Each row of a before or after table is a point. One or more steps were done to the points. Then noise was added and the rows were shuffled. The steps act on columns, c1 being the first. Name the steps. A step turns or swaps two columns, mirrors them in a line or flattens them onto one, adds a multiple of one to another, or multiplies or shifts one. Angles are multiples of 10 degrees, from the lower column toward the higher: turns from -170 to 170, lines from 10 to 170 but not 90. Use the fewest steps. Two steps may share a column if one is a turn and the other turns, adds or multiplies; they go together, in the order done. Otherwise the lowest column goes first.
In the rows, zero is written as 128.

Before (13 x 2):
[[156 116]
 [142 161]
 [ 70 119]
 [149 110]
 [150 152]
 [123 157]
 [112 111]
 [104  52]
 [ 89 152]
 [ 69 154]
 [105 195]
 [149 150]
 [106 111]]
After (13 x 2):
[[122 139]
 [149 121]
 [143 142]
 [104 156]
 [149 137]
 [ 88 138]
 [ 72 125]
 [ 69 139]
 [107 123]
 [158 122]
 [106  98]
 [150 137]
 [111 122]]
Steps: multiply c2 by 0.4

Before (9 x 6):
[[107 138 168 187 160 105]
 [104 138  82 145 109 120]
 [129 145 119 110 149 133]
 [130 107 149 121  61 139]
 [130  77  94 161 144  96]
 [140 137 140 189 157 111]
 [138 104 150 118 139 119]
 [125 123 128 123  29  74]
 [102 115 141 144 145 105]]
After (9 x 6):
[[123 123 130 123  28  77]
 [106 138 165 185 159  97]
 [131 104 148 121  60 153]
 [129  76  95 162 147 132]
 [100 117 139 145 149 113]
 [139 106 149 120 139 136]
 [105 137  81 145 107 113]
 [130 145 118 112 149 119]
 [138 138 142 190 156 103]]
Steps: add -0.7 times c2 to c6

Before (14 x 9):
[[149 141 154 126 123 123 123 154 105]
 [120 122 148 154 142 100 125 120 111]
 [103 159 107 136 155  97 143  99 118]
 [121 102  86  98  95 130 140 105 149]
 [ 97 141 130 146 128 132 149 118 105]
 [137 123 132 119 113 132  92 145 114]
 [122 132 117  82  98 135 124  62 143]
 [128 118 144 103 151 124 126 151  89]
 [136 109 159 118 134 132 125 136 112]
 [117 128 146 139 150 133  99 139  92]
 [132 136 102 146 134 112 148  90  88]
 [111 170 108 135 108  87 140  81 116]
 [132 132 100 108 131 135 140  77 158]
 [121 102 153 117 148 111 120 143  92]]
After (14 x 9):
[[116 127 145 135 151 132  98 139  21]
 [128 119 144 101 150 123 127 151  12]
 [118 122 149 154 142 100 125 119  77]
 [120 133 118  81  97 134 122  62 173]
 [122 100 154 118 149 111 121 144  20]
 [149 139 152 125 121 123 124 155  61]
 [131 132  97 107 131 138 140  75 217]
 [135 109 159 120 132 130 125 135  78]
 [137 124 132 121 114 133  91 146  85]
 [ 95 142 129 146 130 133 148 119  59]
 [130 137 101 147 135 110 148  91   8]
 [121  99  84  98  93 130 140 107 191]
 [104 157 106 134 155  97 141  99  97]
 [113 172 107 134 110  87 141  81  91]]
Steps: multiply c9 by 3

Before (11 x 14):
[[154 104 128 126 118 162 115 157 154 126 191 156 118 151]
 [140 135 137 114 107 133 106 154 176  91 133 130 106 134]
 [175 127 143 129  91  95 149 136 167 105 197 144 115 118]
 [112  99 115 128 109 117 114 153 123 109 162 129 128  99]
 [ 69 109 119 158 132 115 185 123 154 120 157 183 164 119]
 [122 127 128 121 105 150 136 158 127  97 164 129 170 132]
 [ 63 150 108 140 126 100 132  98 123  83 168 180 128 156]
 [135 142 184  86 144  95 136 140  83 139 148 183 107  92]
 [170 155 154 104 147 123  91 166  70 161 118 208 148  50]
 [173 111 122 132 146 138 114 135 151  87 140 114 128 136]
 [131 134 190 128 135 123 109  84 119 127 124 168 145  46]]
After (11 x 14):
[[128 129 190 121 138 197 118  87 119 126 123 168 145 166]
 [ 64 158 107 114 127 104 140  91 122  84 170 180 125 105]
 [ 66 150 120 160 133 141 198 120 158 119 156 179 161 121]
 [111 108 116 151 111 159 122 149 120 107 160 126 132 119]
 [132  89 182  97 138 175 148 126  85 140 148 182 101 109]
 [173 122 119 145 146 119 123 137 153  82 141 113 127 131]
 [166 116 152  93 148 210  96 162  67 160 117 206 150 138]
 [150 112 127 146 120  98 122 166 155 126 188 155 117 144]
 [124 123 127 124 102 123 144 165 128  93 166 126 171 136]
 [174 130 141 129  90 153 158 123 170 105 202 143 116  98]
 [139 118 141 117 106 123 118 154 179  89 135 128 108 124]]
Steps: turn c2 and c4 by -60 degrees; multiply c2 by 1.3; turn c6 and c8 by 20 degrees; turn c6 and c14 by 110 degrees; shift c7 by 10

Before (9 x 24):
[[ 88 118 100 119 174 102 112 169  95 162 108 187 113 109 170  91  82 104
   79 113 135 132 107 108]
 [148 135 126 129 172 105 124 127  81 106 106 127 111 123 122 108 124 129
  130 109 155 109 147 130]
 [132 141 163 115 132 129 120 143 161 188 119 148 144 138  94 153 121 113
  127 137 119 195 138 139]
 [152  95 127 132 144 138 157  99 151  94 144 169 107 141 140 115 144 159
  107 148 166 158 144 154]
 [110 157 149 104 122 192 142 152 165 151 157 174 126 117 168  91 164 159
  109 146 130  85 149  54]
 [119 111 133 126 147 145 199 179 127  76 110 144 166 114 130  81 125 170
  135 131 101 172 115 107]
 [116 118  97 149 136 122  89  70  73 118 209 102 113 101 156 105 164 105
  152 143 119 161 150  97]
 [169 181 124 114 120 111 186 134  91 108 109 154 112 145 104  85 122  83
  152 113 152  59  68  82]
 [ 82 117 177 110  82 114  81 123 124 140 126 192 164 118 126 129 183 131
  118  98 163 110 129  84]]
After (9 x 24):
[[108 157 148 103 121 191 142 151 163 149 156 173 128 139 142  91 162 160
  109 145 132  87 147  56]
 [ 80 118 177 111  83 116  82 120 126 142 126 196 164 140 125 131 181 132
  115  97 162 109 127  82]
 [170 184 121 114 120 112 184 132  91 108 109 154 113 112 119  83 123  82
  151 111 152  60  69  84]
 [133 142 162 111 130 132 120 141 161 190 118 147 143 116 114 151 121 112
  131 139 121 195 138 138]
 [115 112 135 129 143 144 198 180 127  77 110 143 162 147 131  82 123 170
  138 131 101 170 117 108]
 [ 91 119  99 118 176 101 110 167  90 164 106 184 113 148 147  93  79 105
   80 112 135 134 106 109]
 [113 118  96 152 136 124  88  69  72 118 209 104 113 156 141 105 165 104
  154 144 118 160 150  98]
 [149  95 129 130 146 140 155 100 151  96 142 165 106 113 133 113 147 162
  109 148 167 160 147 156]
 [149 133 127 129 174 108 124 125  79 109 105 126 111 132 127 109 122 132
  130 109 155 109 146 132]]
Steps: multiply c14 by -1; multiply c15 by 0.4
